Rows are points. Any point is a mix of the corners, with weights that add up to 1. It lies inside the corners' shape when no weight is negative. Is each point inside? If not, which corners have a negative weight?

Corners:
(1): [ 30 -32 -43]
(2): [-28  19  40]
(3): [-61 -30 121]
(4): [ -5 -48 -67]
Points:
[ -9 -32  -8] -> inside
[-26 -44  24] -> outside (2)
[-26 -23  52] -> inside
[  3 -38 -68] -> outside (3)
[-11 -23  -3] -> inside
[ 21 -30 -32] -> inside
[ 13 -25 -20] -> inside
[-35 -27  61] -> inside
[-36 -33  55] -> inside

Corners:
(1): [-40 -27 -35  36  -4  84 -14  56]
(2): [  12    6  -29 -121    3   14   18   23]
(3): [ 24 -23  20 -22  35  46   1  57]
(4): [-21  49  54 -24 -75 -24  17  -2]
(5): [ 44  21  57  -8 -11  -7  74 -58]
(6): [ -16   41   46   17  -30 -101   41   -6]
(7): [ 69 107  39   9  -8 -94   5 -64]
(8): [ 35 -17  -8 -33  -5  30 -51 -84]
(9): [-55  -9  22  -9  19  27   0  14]
Points:
[ 13  13  18  -6 -13   5  21  -2] -> outside (9)
[ 17  -2   3 -29  -4  16 -21 -41] -> inside
[-15  12  27   8  -5   5   5  -6] -> outside (2)
[ -4   4  23  -4  -6   8 -16   3] -> outside (2, 5)
[-28 -25 -26 -51   8  65 -16  40] -> outside (5, 6, 7)
[-10  38  41 -15 -45 -29  19  -5] -> inside
[ 46  38   2 -24 -23 -54   8 -76] -> outside (3, 4, 9)

Corners:
(1): [ -5  30  27  47   5 -24  -6 -28 -27 -68 -84  34]
(2): [ 13 -28 -47 -88  13 -61 -17  17 -15  24   8  53]
(3): [ -74   -3  -12   64  -20  -38   38 -112  -24  -52  -17   15]
(4): [ 21 -29  48 -19  54  19 -33 -41 -28  31  32 -42]
(5): [ 22  51 -13  55 -38 -28 -25 -81  -7 -57   5  75]
(6): [   4  -57   -2   28   11   19 -102   47   15   86   55  -24]
(7): [  86 -102    7  -65   49  -17  -18   36    6   28   50   67]
(8): [-14  47  15  69 -17  28  43 -15 -42 -15 -26 -10]
(9): [-14 -28  11  44 -37 -48   6 -69 -43 -26  -7 -74]
(10): [-18  36 -36  -4 -71  21  25 -60 -71   4 -60  71]
(11): [-28 -34 -19 -16 -36  58 -48  12  31  26   8 -77]
(12): [ -17 -106   92  -36  -15    3  -90   47   74   96  104  -40]
(13): [-28 -76  50 -37  39 -24 -77  97 -35   1  77  35]
Points:
[-35  -9   5   9 -16  11 -25 -18  -8   6   4   5] -> outside (7, 9)
[ 22 -34  13 -28  16  -4 -37  21 -10  15  21  34] -> outside (3, 9)
[ -6 -43  10 -14  -3 -18 -29  -9  -5  21  36   1] -> outside (1)
[   7 -101   19  -63   12    6  -77   59   10   77   69  -28] -> outside (1, 3, 5, 8)
[  3 -37   2  11   0   2 -54  10   1  38  31   2] -> inside
[-35  23  14  41  -1  19 -36   0 -41 -31 -19  32] -> outside (2, 7, 9, 12)
[-59 -40  25  27 -30   8 -29 -48 -13   8   1 -40] -> outside (2, 5, 7, 8)
[-17  40  16  42 -14 -16  21 -69 -18 -41 -50 -17] -> outside (6, 7, 10, 13)
[  0  -8  15  32  -9   3 -10 -26 -18  -5   5   7] -> outside (2)
